Each row of a before or after table is a point. The points were changed in one or more steps. Then noise was added and the rows were shuffled. The steps act on how far a point lies along the listed directions, d1 being the first. Write out the steps. A step turns or swaps two directions, mirrors them in a line or flattens them onto one, adds a multiple of one to another, or multiplies one. Angles are multiples of 10 degrees, from the lower direction toward the higher: turns from -170 to 170, lines from 10 to 170 but not 90. Use the fewest steps. Two steps may share a direction if one is a turn and the other turns, adds or multiplies; they go together, in the order done. Otherwise the lowest direction goes first.

Directions:
(1): [-19 -50]
(2): [ 50 -19]
Before (8 x 2):
[[ 62 -34]
 [-22 -49]
 [-17 -24]
 [  3 -64]
 [ 20   1]
 [ 43 -23]
 [ 31 -18]
 [ 33  68]]
After, 8 rows:
[[-61   0]
 [-34 -61]
 [  1 -20]
 [-25  16]
 [-47  25]
 [-18 -33]
 [ 69 -29]
 [-20 -44]]
Steps: turn d1 and d2 by -90 degrees

Directions:
(1): [-24  35  72  10 -35  15]
(2): [-10   6 -25  74 -33 -34]
Before, 12 rows:
[[  0 -23 -62  90   9 -42]
 [ -8  15   1  50 -40 -15]
 [ -8  15  35 -61   1  20]
 [ 16 -10 -61  35  11 -22]
 [ 10 -16 -36  12  -5 -31]
 [  9  -6   3  -5  16  33]
 [-10   9  35  11 -17   8]
 [  3   4 -44  65  -4 -36]
 [ 15  10  28 -38  29  33]
 [-16  16 -14 -64  31   9]
 [  4 -10  -5   8 -15  -9]
 [ 24  -5 -91  78  21 -55]]
After, 12 rows:
[[-19  24  35 -27 -18  10]
 [-13  14  45   8 -18  14]
 [ 22 -18 -69  10  29 -13]
 [ 11  14  21  -9  16  18]
 [ 14 -19 -42  -9   4 -29]
 [ -5  16  16  21 -30   2]
 [-18  12 -29 -38  21  -5]
 [ 13 -37 -61  45  36 -22]
 [ 14  -1 -34  24  18 -18]
 [ 37 -20 -99  29  55 -36]
 [  4 -12  -1   1 -12  -9]
 [ 10  -8  -4   3  14  26]]
Steps: multiply d1 by 1.3; multiply d2 by 0.4

Directions:
(1): [-40 -66   9  37  12   6  23  -6  19 -80 -24]
(2): [ -4  -2  22 -27  92 -62   9  29 -30  -7  11]
(3): [ -7  47 -35 -16 -36 -43 -20  -8 -13 -77  46]
(4): [-22 -48 -60 -12   7  37  18  33 -21  18  74]
(5): [-35 -52  13 -37 -12 -18 -69 -59 -32  18   0]
Before (10 x 11):
[[ -6  11 -41 -29  15 -25  -7  20 -31  20  68]
 [ 12  12  30  31  33 -17  13   8  10 -40 -32]
 [  1 -13  33   8  25  24  47 -11  14  -6 -33]
 [ 11  31   8  10   2 -19   9  10   8 -32  -3]
 [ -8  13  15 -18  -5 -43 -21 -20  -7 -31 -20]
 [ 17  53 -16  17 -74  28 -26 -30  12  34 -17]
 [ -5   8  18  14  32 -28  18  10  14 -32 -44]
 [-18  -1  11   7  10 -26   0 -22  28 -44 -26]
 [ -3   5  14  14  14 -12   9   9   3 -44 -14]
 [-17  -2   7  16  20 -32  18 -16  13 -64  -9]]
After (10 x 11):
[[ -7 -23  33  -3  23  21  32 -21   7   0 -28]
 [-16 -10  20   1  37 -37  -1  -3  -2 -28 -39]
 [ -4  -9  30  16  38 -26  -9  -7  -2 -34 -30]
 [ 13  53 -18  23 -96  39 -31 -37  19  37 -19]
 [  0  17 -37 -26  25 -28   6  28 -29  18  68]
 [-21  -2  10   3  11 -27   0 -19  25 -45 -26]
 [ -2  23  15 -17   3 -42  -8  -9  -3 -36 -20]
 [  1  13   9  -3   3 -25 -10  -6  -1 -30   0]
 [-22 -10  12   9  25 -39  11 -21   5 -60  -7]
 [-10  -6  13   3  14 -15  -5   0  -3 -39 -10]]
Steps: multiply d2 by 1.3; flatten d4 and d5 onto the line at 170 degrees

Directions:
(1): [ 27 -36   2 -73   7 -13   1  33 -69 -29  13  -7 -45 -69  -8  28 -18  35
 -38  25]
(2): [ 42 -15  -1  50 -22  18  47  20 -26 -19   2  51 -83  24  27  13  41  22
  42 -43]
(3): [  2  60 -35 -29 -12  17 -29  58  -2  46 -36  19 -20   9 -37  57  61 -47
  -5  24]
(4): [ -3  27   6   7  38  47  53 -69   2  -2 -15  68   3 -43  34   9  14 -22
 -40  58]
(5): [ 95 -15  34  -1 -21 -16  34  30  17  10 -32  13  85 -18  13  31  -2 -17
 -24 -37]
(6): [  6  49  39  -6 -42  94 -15  13  10 -78  23 -14   9  -9 -40 -25   8   3
 -25 -24]
Before, 9 rows:
[[-11  68  -1  12  16  91  13 -30  13 -19   6  49 -17   4  -4 -13  47  -8
  -27  16]
 [ 28 -18   8  68 -11 -31  14   8  26  25 -16   2 -25  70  25   3  14  16
   51 -52]
 [-42  12  -7   6  15  22 -31 -17  -6  11   5  11 -16   6 -18  -6  19   2
   12  23]
 [  9   0  -5 -37  -3  -2 -28  43  -1  13   8 -12  -2 -15 -33  34   7  -3
  -23  18]
 [ -9  -6 -16  47  -5 -58  -5 -16  19  76 -45 -10  32  56  23   4  -7 -41
   40 -20]
 [ 27  -7  41 -21 -25  15   2   6 -23 -56   8   7  33 -40 -15   1  -3  15
  -33  -7]
 [ 18  -8 -44  21 -33 -35  -8  95  20  62   2  -4  -2  59 -20   0  35 -17
   70 -64]
 [ 37  21 -11  17 -12  22   7  24 -18  16 -16  46 -37  -1  12  18  32   0
   -9  -3]
 [ 11 -55 -10  21   5 -23   7  18 -12   5   5  13  19   5  41  11 -16  29
   36 -30]]
After:
[[-25 -11 -10  -3  17 -36 -34 -14   0  32   5 -22  25  -3   8 -30 -39  11
  -16  17]
 [-53  28 -28   7  -7 -13 -34   2  -7  21  -7  19 -28  32 -19  11  45 -13
   26  18]
 [ 36 -29  23  11  -3 -13   1  12  -1  18 -11  11  41  -4   4  11   3   8
    8 -24]
 [-14 -29  -4  44  20 -10  15 -28  22  20  17  26 -22  27  25   0   3  10
   20   5]
 [ 25 -29 -27 -34  18 -75 -37  54  -6  63 -13 -33  34  18 -11  19  -2  10
    1 -21]
 [  4   7  38 -52  23  27   0 -26  -5 -30   2 -14  16 -60  -9   8 -33  16
  -68  51]
 [ 26 -33  40 -23 -13  29  24 -28 -62 -65   8  -7 -22 -59  14 -10 -42  27
  -37  -2]
 [-14 -31  -1 -30  56  13  64 -58 -16 -10  30  43  17 -86  35 -32 -38  13
  -40  58]
 [-34  18  -1 -14   4  65 -20 -10  -2 -39  19  11  24 -22  -1  -3  -8   6
  -13  17]]
Steps: turn d1 and d5 by -160 degrees; turn d2 and d4 by 170 degrees; turn d3 and d6 by -130 degrees

Directions:
(1): [ 48   6  25 -61 -55  58  12  18   0 -45 -26 -41  58  30 -24  23  10  19
 -23  28  13 -11   2 -23  -1  37 -37   7   5  70 -22 -33  -9  12 -29   4
 -83  25  31 -21  -2  16 -20 -36 -16 -22  21 -60]
(2): [ 14  28  -8  11  -4   7 -21   1 -46  -2  33  14 -35 -50 -36  51  27 -20
 -48   6 -63  -1 -19 -11  20 -15 -13 -34 -10   3  -3 -45 -43  55  42  42
  39  -7 -16  78  16  12 -43 -34 -73 -26  19 -30]
(3): [-20   1  14  29  39  16  42  15 -49 -34 -28  95  66 -77 -44   8  -8   8
  27   2  34 -30  22   5  32 -43 -43  25  12 -45   3  10 -46   9 -47   8
  13  30   3 -50  -1  11 -22 -25  10  12  18 -12]
(4): [ 10 -13  21  42 -23  30 -30  39  48 -34 -27   6 -28 -37  19  39 -15   3
 -24  39  71  28  54  24 -27  10  17  28  -7 -27 -13 -13 -45 -49  11 -34
 -15  35  18  81  20 -38  10  -6 -42  65 -20   6]
Before (8 x 48):
[[ 24  12  -5 -39 -25   1  -5 -18   2  14  28 -50 -14  31  -8  10  16   2
  -20  -8 -38   7 -29 -14  -6  14   4 -12 -14  33  -1 -17  14  30  19  12
  -14 -22   1  17   3  14 -11  -5  -8 -37  11 -17]
 [-16   6  10 -12  14  -4  18 -18 -25   4  -5   7  32  14 -11 -22   1  -4
   21 -18 -12 -22 -14  -4   6 -15 -10   2   7   5   8  11  10  18 -14   9
   -4  -9  -2 -45 -10  10  -3 -12  22 -25   9 -13]
 [ -7   0   7  37  40  -7  15   5 -24   5   2  57  22 -46 -17   0  -2   0
   11  -9   1 -18  -2   6  23 -29   0   7   8 -38  -1  12 -22   7   0   8
   29   1   3 -19  -4  12  -9  -3   0  -2   7  19]
 [ 21  16   3 -31 -24  18   9   8 -15 -16   4 -12  37   9 -32  14   7   6
   -3   4 -22 -12 -11  -9  10  18 -23  -7  -5  31  -5 -16 -10  26  -7  16
  -31   5   5 -19  -5  16 -16 -17  -7 -23  19 -30]
 [ 14   1  14  -1  -7  23   0   7 -14 -22 -16   7   3 -28 -18  32   3   1
  -19  15   7  -2   6 -11   5  -2 -11   5  -1  -9  -4 -21 -27   8   4  10
   -2  23  12  26   7 -15 -15 -13 -32  -3   2 -17]
 [ 10  -4   3 -25 -17  19  16  -9   1  -2 -12 -32  21  30  -1 -20   8  10
    8   5 -12  -7 -12 -14  -4  11  -5  -1   3  35  -4  14  17  -2 -12   3
  -35  -4   3 -48 -10  12   8  -2  20 -16  12  -8]
 [ 16  10  -8 -46 -16  13   5  -5 -10  13  20 -43   8  34 -13   4  17  -3
  -24  -2 -36 -12 -30 -26  -6  32 -12 -25  -4  36  -1 -14  20  25   6  22
  -17 -22  -6 -13  -8  18 -20 -10   5 -40  12 -25]
 [ 15  20   1  -8 -18  -2  -3  -4  -1  -2  15 -23 -21  20  10  13   8   2
  -17   4 -14   4  -6  -3 -13  12   8 -14  -9  20   0 -16   7   9  14  -2
   -6  -1   3  28   7  -6  -3  -6 -19  -1  -5 -14]]
After:
[[-14   7   8 -29  13  -7  26 -26 -31   9  -1  -3  43  31 -13 -32   5  -3
   26 -25 -25 -28 -25 -11  10 -12 -14  -3   9  19   9  12  23  27 -20  15
  -11 -15  -3 -67 -15  19  -4 -10  33 -40  14 -18]
 [ 31 -12  23 -28 -38  33  -7  10  30 -25 -31 -45   6  28  11  17  -6  11
  -14  24  35  11  14 -11 -21  33   3  17  -1  23 -12 -15   2 -24  -3 -17
  -48  25  28  13   2 -27   9   1 -12   7 -11 -14]
 [ 40  22   1 -63 -37  19   5 -16 -15   0  25 -53  13  34 -27  18  23   6
  -26  -3 -47  -5 -37 -26   2  19 -18 -15 -12  58  -8 -31   8  49   7  24
  -34 -16   7   3   2  27 -26 -23 -14 -57  24 -43]
 [ 22  23   5 -15 -27   9   0   0  -6 -12  11 -23 -11  17   3  20  11   4
  -22   9 -12   1  -5  -7 -10  15  -2 -13  -8  28  -4 -25  -1  13  11   2
  -16   3   6  30   8  -2 -10 -16 -28  -3   0 -26]
 [ 53  15  17 -85 -64  47  18  12  -1 -34 -12 -62  74  61 -35  11  12  21
   -9  16 -13 -16 -16 -25   2  53 -37  -3  -1  88 -17 -29   9  25 -27  12
  -95  13  26 -52 -13  26 -17 -29   4 -41  28 -60]
 [ 37  19   1 -84 -36  36  20  -4 -27  -4  14 -58  45  48 -35  10  27   5
  -32   4 -48 -26 -41 -43   2  45 -38 -30   1  75  -9 -32  19  47 -11  35
  -51 -16   5 -41 -11  36 -37 -30   1 -68  29 -61]
 [-24 -17  -7  40  47 -41   4 -12  21  40   8  22 -11   6  33 -41 -16   1
   33 -25  11   1  -4  17  -3 -15  40  11   7 -46   8  45  26 -30   9 -19
   35 -19  -2 -33 -13  -5  30  42  42  14 -19  64]
 [ 28  10  13 -47 -29  49  33  -3 -36 -27 -17 -18  59   9 -40   4  22  13
   -8  15 -29 -26 -20 -29  16   9 -43  -7   8  58 -12 -13 -10  32 -27  26
  -54   8  10 -57  -8  33 -24 -37  -3 -40  37 -50]]
Steps: multiply d1 by 2.5; mirror d2 and d3 in the line at 130 degrees; multiply d4 by 1.6
